Every row gives one point. Two turns around zero, p and q, are shown by what they do to some points. Where does a point land after both, in the order given? Backwards means that the second turn is done in reverse. Each puzzle has new turns, and all numbers are rounded.
(in the rows, 128 means zero)

Turn p:
[136 116 129] -> [141 123 127]
[184 190 122] -> [127 196  79]
[ 55 105 104] -> [ 82  68 155]
[146 106 131] -> [155 120 124]
[120 122 155] -> [136 133 155]
Turn q:
[130 100 128] -> [119 108 146]
[105 151 164] -> [102 139  89]
[114 144  52] -> [205 114 124]
[163 117 167] -> [ 87 151 153]
Where do these land?
q, then p: [169 134 160] -> [ 92 155 155]
p, then q: [ 94 172 139] -> [118 122  72]
q, then p backwards: [130 114 149] -> [106 139 121]
p, then q: [119  91  64] -> [145  68 168]

Turn p:
[161 125 128 155 156  87] -> [159 170 148 125 109 100]
[149 167 107 139 115  73] -> [154 135 174 137  76 136]
[110 102  88 109 110 145] -> [116  96 115 173 141 124]
[159 136 187  85 146 158] -> [143 110  83  58 131 122]
[149 131 115 172  90  87] -> [163 140 190 147 128 138]
[ 57  98 120 133 126 131] -> [ 62 123 139 154 156 118]
[111 136 150 103 153 215] -> [ 99 121  48 103 156 158]
Turn q:
[146 100 114 132  59 149] -> [135 117 140 154  63 165]
[ 99 138 100 150 177  81] -> [116  99  81  95 179 122]
[184 142 109  98 131 160] -> [154 177 107 154  98 106]
[ 90  82 176 133  91 168] -> [137 118 207 137 124 176]
[101 143 129 105 145  88] -> [ 97 133 118  85 147 120]
[185 115 159  88  80 128] -> [139 152 161 122  51 103]
[ 95 161 100 132 139 114] -> [ 91 128  96 127 156 137]
[160 163 173 155 157 139] -> [137 124 148 158 151  64]
[ 90 108  93 159 173 124] -> [145 103  96 118 183 159]
Where do these land?
p, then q backwards: [103 108  80 129 154 104] -> [156 179 137 136 105 151]
p, then q: [ 95 169 138 122 181 102] -> [ 56 139 138 131 113 156]
p, then q: [ 73 172 128 106 120 105] -> [101 125 178 129 127 181]
q, then p: [144 145 100 148 123 142] -> [137 148 140 162 135 139]
p, then q: [168  61 125 118 144 159] -> [157 112  60 100 135  98]
p, then q: [149 104 147 116 139 187] -> [156 153  70 117 141 135]
q, then p: [163  93 179 169  71 153] -> [166 124 175  87 200 124]
p, then q: [129 172 128 117  92  71] -> [128 125 198 131  87 131]

Turn p:
[120 138 115 101 151 103 158 198] -> [158  69 131 105 157 101  99 155]
[ 81 149  91  96  93 155 105 175] -> [119  80 177 124 132 161 146 188]
[157  96 141 191 120 120 123  98] -> [126 164  82 175  98 128 120 104]
[ 98 161 108 155 176 168 171 154] -> [151 111 107 141 200 111 172 154]
[144 137 101  97 126  82 150 116] -> [108  98 117  86 108  98 124 113]
[171  84 108 101 118 141  87 112] -> [142 136 118 100  79 184 122 110]
[ 95 151 143 142 173 100  86  79] -> [ 72 189 111 107 160 125 113 141]
[152  69 183 148 107 120 151  73] -> [122 161 123 169 104 128 107  40]
[133 165 163 122  88 163 120 149] -> [155 145 187 148 114 117 146 149]
Turn q:
[168 148 158  78 100 199 101 132] -> [165 209 147  84 103 132  97 117]
[129 140 117 129 166  73 170 131] -> [114  94 109 125 169 137 183 128]
[128 127 143 169 120 145 144 204] -> [130 137 121 151  98 183 138 188]
[145  91 169  80  78 163 123  99] -> [154 148 161  91  68 125 109  75]
[177 109 124 112  69 154  99 134] -> [170 148 141  94  73  97 108 145]
[ 98 126 127 114 155  88  89 102] -> [ 70 114 133 122 152  96 119 110]
[109 169 126 192 124 102 166 145] -> [125 120  76 189 133 144 165 150]
[ 74 131  72 114 164 122 126 111] -> [108  88 109 130 188 129  85 117]
[126 110 115 164 176 107 134  93] -> [119  95 156 166 169 109 146 123]
Where do these land?
q, then p: [123 114 153 185 122 189 133 168] -> [175 157 143 188 109 126 149 171]
p, then q: [108 153 170 150 153 155 154 113] -> [114 138 125 155 176 128 175 126]
p, then q: [135 167  75  91 133  87 100 117] -> [107 106  99  63 109 161 101 116]
p, then q backwards: [102 140 159  98 166 124 109  90] -> [127 150 146  80 172 141 101 124]
p, then q backwards: [144 126 171  91 105 160 169  65] -> [148 115 194  99 141 129 145  61]
q, then p: [105 163  85 102 110 167 157 140] -> [149 138  99  83 106 168 159 153]
p, then q: [179 134 111 121 135  83 138 162] -> [128 102 125  75 102  87 127 150]
q, then p: [117  72 159 125  87 129  92 172] -> [118 113 202 167  97 152 114 141]
q, then p: [178  83 137 170 121 140  73 148] -> [152 127 171 167 108  88  69 150]
q, then p: [109 134 123 166  92  93 120 136] -> [105  87 108 163 109 134 123 145]
p, then q: [108 122  66 111 185  83 164  97] -> [114  57 134  88 180 134  85 101]
